Rows are points. Before rounding, the points of a table are all equally far from one centre. They may lie mostly on one side of it. Where is the centre, to within rounding?
(in the rows, 128 means zero)

Points (10 x 3):
[[200, 181, 78],
[156, 177, 157],
[161, 131, 69],
[169, 126, 81],
[162, 144, 147],
[153, 157, 48],
[151, 174, 46],
[186, 139, 124],
[177, 131, 80],
[183, 132, 87]]
Centre: [150, 175, 102]

Points (16 x 9):
[[48, 106, 169, 139, 153, 180, 78, 187, 132],
[121, 107, 142, 205, 101, 163, 164, 144, 111],
[38, 97, 125, 188, 140, 177, 113, 201, 150],
[29, 125, 140, 150, 145, 145, 110, 199, 165],
[22, 75, 155, 108, 163, 160, 139, 143, 134],
[85, 136, 115, 210, 134, 130, 122, 115, 101],
[35, 107, 153, 124, 147, 158, 183, 153, 179],
[87, 106, 130, 199, 214, 167, 181, 175, 124],
[34, 116, 132, 155, 192, 148, 110, 173, 90],
[36, 128, 172, 171, 175, 162, 164, 188, 141],
[89, 102, 161, 134, 177, 94, 115, 188, 182],
[55, 118, 109, 140, 152, 126, 122, 212, 175],
[37, 97, 77, 141, 145, 140, 173, 150, 145],
[43, 70, 183, 175, 152, 157, 140, 171, 106],
[113, 67, 151, 151, 226, 118, 153, 137, 120],
[56, 113, 105, 100, 179, 115, 125, 179, 170]]
Centre: [95, 105, 133, 152, 159, 156, 133, 147, 141]

Points (17 x 14):
[[189, 132, 108, 94, 136, 186, 99, 194, 122, 158, 57, 154, 116, 174],
[215, 176, 145, 115, 155, 117, 60, 118, 139, 145, 24, 126, 110, 108],
[163, 177, 109, 116, 171, 90, 75, 160, 85, 144, 51, 133, 92, 188],
[233, 117, 114, 63, 119, 158, 61, 172, 145, 136, 119, 202, 90, 60],
[219, 165, 162, 84, 149, 142, 106, 100, 39, 164, 44, 124, 87, 124],
[215, 176, 87, 130, 211, 177, 72, 171, 155, 116, 106, 100, 97, 160],
[166, 119, 116, 87, 104, 87, 154, 132, 193, 119, 65, 124, 119, 138],
[201, 142, 141, 125, 138, 192, 116, 140, 164, 144, 36, 132, 91, 156],
[245, 167, 101, 172, 186, 111, 79, 135, 161, 166, 82, 83, 78, 134],
[207, 195, 104, 117, 150, 97, 137, 175, 158, 97, 70, 154, 73, 147],
[198, 149, 125, 162, 131, 164, 81, 203, 117, 173, 55, 151, 110, 123],
[224, 125, 129, 151, 133, 146, 82, 123, 78, 110, 42, 104, 178, 131],
[206, 163, 144, 132, 113, 185, 155, 138, 132, 121, 57, 168, 70, 170],
[175, 156, 134, 74, 176, 178, 145, 145, 151, 149, 91, 199, 60, 129],
[180, 174, 108, 100, 163, 126, 103, 101, 173, 174, 60, 173, 129, 169],
[199, 185, 162, 65, 177, 181, 74, 124, 133, 113, 76, 139, 107, 159],
[231, 106, 143, 64, 155, 180, 96, 147, 115, 181, 95, 147, 141, 172]]
Centre: [183, 133, 97, 120, 125, 135, 99, 109, 103, 129, 141, 127, 91, 117]
